Every row gives one point. Examples show where two turns around zero, p and q, send a point. Write where each new point lands after one turn and then the other. Backwards means that the second turn is done in reverse. Each puzzle has new turns, and all numbers are rounded.

Turn p:
[20.0 -9.4] -> [20.4 -8.5]
[2.8 5.1] -> [2.6 5.2]
[-21.7  10.2] -> [-22.1   9.3]
[-1.0 -5.9] -> [-0.7 -5.9]
Turn q:
[ -7.3 -21.2] -> [-4.1 22.0]
[1.5 4.4] -> [ 0.9 -4.6]
[ 8.4 -5.6] -> [-10.1   0.7]
[-2.6 22.4] -> [ 13.3 -18.2]
Where do these land?
p, then q: [-25.5  -5.1] -> [18.9 17.8]
q, then p: [4.6 4.5] -> [-1.5 -6.3]
p, then q: [20.2  6.2] -> [-13.9 -16.0]
q, then p: [7.9 4.9] -> [-4.1 -8.3]
p, then q: [ -7.2 -10.5] -> [ 0.5 12.7]

Turn p:
[-4.5 -9.5  5.6] -> [-2.0  4.9 10.7]
[-2.0  0.3  7.9] -> [0.6 8.0 1.2]
[  5.8   3.3 -32.3] -> [ -5.1 -31.3  -9.0]
[-10.2   5.3  -4.7] -> [-11.4  -0.2  -4.9]
[10.9  0.7 23.5] -> [17.9 18.7  2.0]
Turn q:
[-7.8 13.0 13.5] -> [  4.1 -12.5  15.5]
[  0.6 -18.4 -14.5] -> [  4.3  13.6 -18.6]
[  1.8 -17.5   7.3] -> [ 7.5 17.3  2.7]
[ 12.3   6.7 -15.3] -> [-16.9  -2.8 -11.7]
[11.8  9.0 -3.5] -> [-15.0  -2.9   0.2]
[-18.8   7.2  12.4] -> [ 16.0 -12.8  11.8]
Where do these land?
q, then p backwards: [ 7.7 -2.5 22.2] -> [ -6.1 -19.3  12.2]
q, then p: [-10.0  -6.3 -11.3] -> [  4.3 -15.7  -1.9]
p, then q: [-13.6  11.7   5.2] -> [  3.5 -16.8  -7.3]
q, then p: [ 15.9  -3.0 -16.1] -> [-20.2  -7.3  -7.7]

Turn p:
[22.8 19.2 21.9 16.2 -0.6 21.8] -> [  3.2 -19.2   1.6 -32.4 -25.2   6.5]
[  3.1  -1.6  -6.0   6.2  14.9 -10.0] -> [ 7.2 17.6 -3.2 -1.0 -1.3  5.8]
[-21.6   4.5   4.2  -7.2   0.5   1.1] -> [ -2.9  -8.2 -14.7  16.1  -0.2  -2.1]
[  0.8 -18.1 -14.3  -3.2  -6.4   5.1] -> [ -4.2   6.9  17.4   8.8   3.9 -12.2]
[-12.6  14.6   5.7 -22.2   8.6  -3.3] -> [ 12.3 -14.1 -13.3  16.8   5.5  11.9]
[  4.9  -4.0 -15.6   0.8 -17.8  -3.8] -> [ -2.1   2.4   9.5  -5.3  16.0 -15.2]
[14.1 12.5 12.3 12.4  9.5 17.0] -> [  7.5  -7.7  -0.1 -18.4 -23.6   5.4]
[ -5.0 -14.6 -12.2   9.4  -9.7 -13.1] -> [-12.3  17.2   1.9   1.0  12.6 -11.4]
[ -6.5 -12.4   4.2 -12.4   0.9 -14.7] -> [-8.7  4.9  0.9 14.3 12.1 11.5]
Turn q:
[-5.1 17.0 -0.9  5.6 -0.4  3.0] -> [ 0.8  2.1 -0.4 16.5  4.9 -7.3]
[  4.8  -8.7   3.3  11.6 -22.1 -23.1] -> [-19.4 -14.1   3.4  -5.0  18.2  18.0]
[ -2.8 -15.7   9.9  -8.4  -1.1  21.4] -> [ 21.9   3.9  -6.3  -7.3 -10.5  13.6]
[ -5.4   8.1  -0.5 -23.3  -9.2  20.4] -> [ 13.6  -6.3  -6.6  15.5 -24.6   4.9]
[10.1 -5.0  4.9 10.8  1.3  1.0] -> [ 5.8 -1.2  7.9 -7.4 10.8  1.0]
[-14.7  -1.9 -13.4   0.0  21.6  10.7] -> [  6.5  14.9 -17.1  -4.6  -6.0 -19.2]
[ 11.4  15.8 -17.7   7.7  -5.7 -18.1] -> [-19.2 -17.1   7.2   6.3   9.7 -16.2]
[  1.8  -9.6  14.3  -3.9  15.5 -15.3] -> [ -9.9  17.8  12.0 -14.1  -2.4   5.3]
Where do these land?
q, then p: [ 21.0   1.3   4.4 -19.8  12.8  14.6] -> [-16.0 -16.2  10.4 -16.1  14.0  12.2]
p, then q: [-14.4  -8.3   1.6 -27.3 -21.4  12.8] -> [ -1.8  19.7  -7.9 -23.5  23.3   9.8]
p, then q: [-13.7  -9.0 -14.0   6.3   0.1  12.8] -> [-18.8  -2.4   3.6   5.4  15.8   3.9]
p, then q: [ -0.1 -16.7  -8.9   8.0 -20.3 -17.1] -> [-12.7  27.4  -1.4  10.3  -5.2  -8.9]
p, then q: [  6.5   4.6  -0.4   7.3   0.1 -20.8] -> [  3.7   3.7   0.9   6.3 -15.2 -15.8]
p, then q: [-6.4 14.7 -7.3  8.9  4.0 -5.8] -> [ -8.3 -11.7   2.2  -2.3  -5.4 -13.9]
p, then q: [ 8.5  2.1  6.0 -1.5  2.0 13.1] -> [ 4.2 -5.7  1.5 -3.5 -2.6 14.8]
q, then p backwards: [15.7 14.0  7.0  9.3 12.9  7.4] -> [  8.9  -7.3 -23.4  -8.1  -3.1   6.6]
p, then q backwards: [-17.1  -2.8  11.6   8.7   9.7 -17.0] -> [-28.4  -3.5   1.1  -2.5  -4.2  -7.1]

Turn p:
[  1.5 -26.2   8.7  -2.4   0.0  15.2 -15.0  -7.2] -> [  2.3  25.7 -15.9  -0.8  -5.5   1.9  -8.4  16.1]
[ 16.0   3.1  14.2  -3.6   6.1 -26.2  10.9  -4.1] -> [  9.8   2.7  20.1   8.3  18.1 -14.9  14.5   1.5]
[-23.3   8.4  -7.3  19.5  -4.8  12.8   0.9  -3.1] -> [ -7.0 -19.2 -25.6   0.5  -4.6   1.4  -7.8  -9.4]
[ 10.1   7.8   7.4  -2.9   7.4   4.2 -15.6  -5.2] -> [12.9  0.2  1.5  5.3  2.5 13.7  1.7 13.2]
[  1.2  -5.0  -2.7  -2.2   7.3 -15.2  11.7  25.7] -> [ -3.3  -5.0  21.5  -3.2 -13.5 -20.6   1.3  -1.7]
[ 6.6  5.9 11.2 -3.2 -2.7 13.7  9.2 -6.4] -> [  0.1  -1.7  -1.7 -11.3  17.1   4.2  -5.6   7.7]
[-22.7   2.1  -3.5  -4.5 -24.1  16.9 -28.2  -2.5] -> [ -3.6   2.8 -31.1 -12.7 -18.8  23.7  12.3  -1.5]
[-8.0  5.1  9.0 -8.6  9.0 -3.3  7.4 10.5] -> [ 12.0  -7.1   7.1 -12.2  -3.0  -9.9  -0.4  -1.7]
[ 10.6   2.3 -33.0  20.0 -10.6  -7.5   9.6  -0.8] -> [-31.7  -8.3   7.5  21.9   0.2   3.9  -3.1 -15.1]
[  8.0  -3.5  -4.0 -12.1  12.6 -10.5   9.2  -7.0] -> [ 8.6  9.9 16.6  4.2  7.5 -3.5 -4.8 -9.2]
Turn q:
[  6.2 -15.1   0.7  15.9 -16.9  16.1 -11.4  15.4] -> [-10.8  23.3  12.3  -1.7  11.8   7.1   9.1  18.6]
[ 13.6  14.2  11.7  -0.1  10.2  -5.7 -14.9   0.8] -> [ 10.9 -17.2   4.3   0.7   1.8  15.4  -9.0  11.3]
[ -7.3 -13.1   6.9   4.9  13.1  -1.7  27.8 -18.2] -> [-13.6  -9.1  -5.4  -2.2   7.4  -2.0   8.2 -33.9]
[ -1.4   3.6   4.0   5.3  -1.9 -12.6  -2.3  11.8] -> [-1.6 -6.4  1.1  9.9  7.5 -6.4 -4.2 10.4]
[ -8.5  -9.6 -23.2 -17.0 -17.7 -12.2 -10.9 -16.8] -> [ 28.1  20.3  -4.6  -7.4  -2.3 -22.6  -2.5  -7.5]
[  0.1  -9.4   6.8   0.5 -22.2   0.8  -5.4   1.0] -> [ 6.9 10.8  8.5  3.0  7.6 -4.9 16.7  7.3]
[ 17.5  16.6  -5.0  -6.3   7.4  18.4 -10.7  11.3] -> [ -1.1   0.9   7.7  -3.9 -20.7  20.0 -11.2  15.8]
[ -6.1  15.5  -4.3   7.2  17.9  -6.4  -2.4 -12.3] -> [  4.2 -10.9 -20.4   0.9   1.0   8.5 -14.0  -6.6]
[ 12.7 -22.1  -3.9   5.7   5.3 -14.8  -7.3  -3.3] -> [  4.7   3.8  14.9  -7.5  21.5  -3.7 -12.8  -7.4]
[-4.2 12.1  0.7  6.1  6.3 -0.8 23.1  0.8] -> [-14.1  -8.8  -8.5  15.4  -7.4   1.2  -0.3 -11.7]
[-22.6   7.5   5.7 -22.2  -1.6  18.8  14.4   9.5] -> [-13.6  -6.8  -9.8  -7.1 -28.2 -12.6  20.1   3.7]
Where do these land?
p, then q: [ 15.8  -6.9  17.0  13.2  16.1  15.3  -8.1 -13.1] -> [-13.2   1.4   5.0   0.0   3.2   9.0 -24.7  24.2]
q, then p backwards: [  2.9   0.7  -7.9   8.5  -4.3 -17.4  12.0  -4.3] -> [ -1.0  -4.4  -8.4   8.9  10.8  -9.4   7.7 -14.0]
p, then q: [ 14.4 -18.5   3.8  13.9 -14.7   3.7  -0.8 -14.3] -> [-13.9  -3.7 -24.3   7.1  -4.1  -2.9 -15.4   9.0]
q, then p: [-0.6 -9.9 -9.9 13.7  1.6 -2.3 -4.6  8.1] -> [ 15.2 -11.2   0.2   2.9  -9.9   3.9   0.3  -1.5]
p, then q backwards: [-11.8  16.6  14.5  -3.4  -0.9  13.7  -1.2  13.2] -> [ -7.5   4.0  12.5 -15.0  15.7   2.7 -16.8  -3.6]
p, then q: [  9.1  14.3   9.7  -9.0 -10.0 -11.0 -12.8  -0.7] -> [-19.9  -5.0  10.1   5.1 -10.3   4.6   7.3 -10.8]
q, then p: [-25.1   8.6   5.2  -3.8   2.1 -12.0  -8.2  -4.8] -> [-11.5  10.2  18.1  12.5 -10.5  -3.7  -4.0 -11.2]
p, then q: [-20.2  16.1 -24.1 -19.0  15.4  15.4   6.7   8.7] -> [ 28.8  13.0  11.0 -23.8  -0.4   9.5  20.6  -1.8]
q, then p: [ 15.5 -21.1  -8.2 -14.2  -5.4  -5.4  17.1   7.2] -> [ 18.2  -0.1 -10.3  -0.3  17.5  -8.7  22.9   3.2]
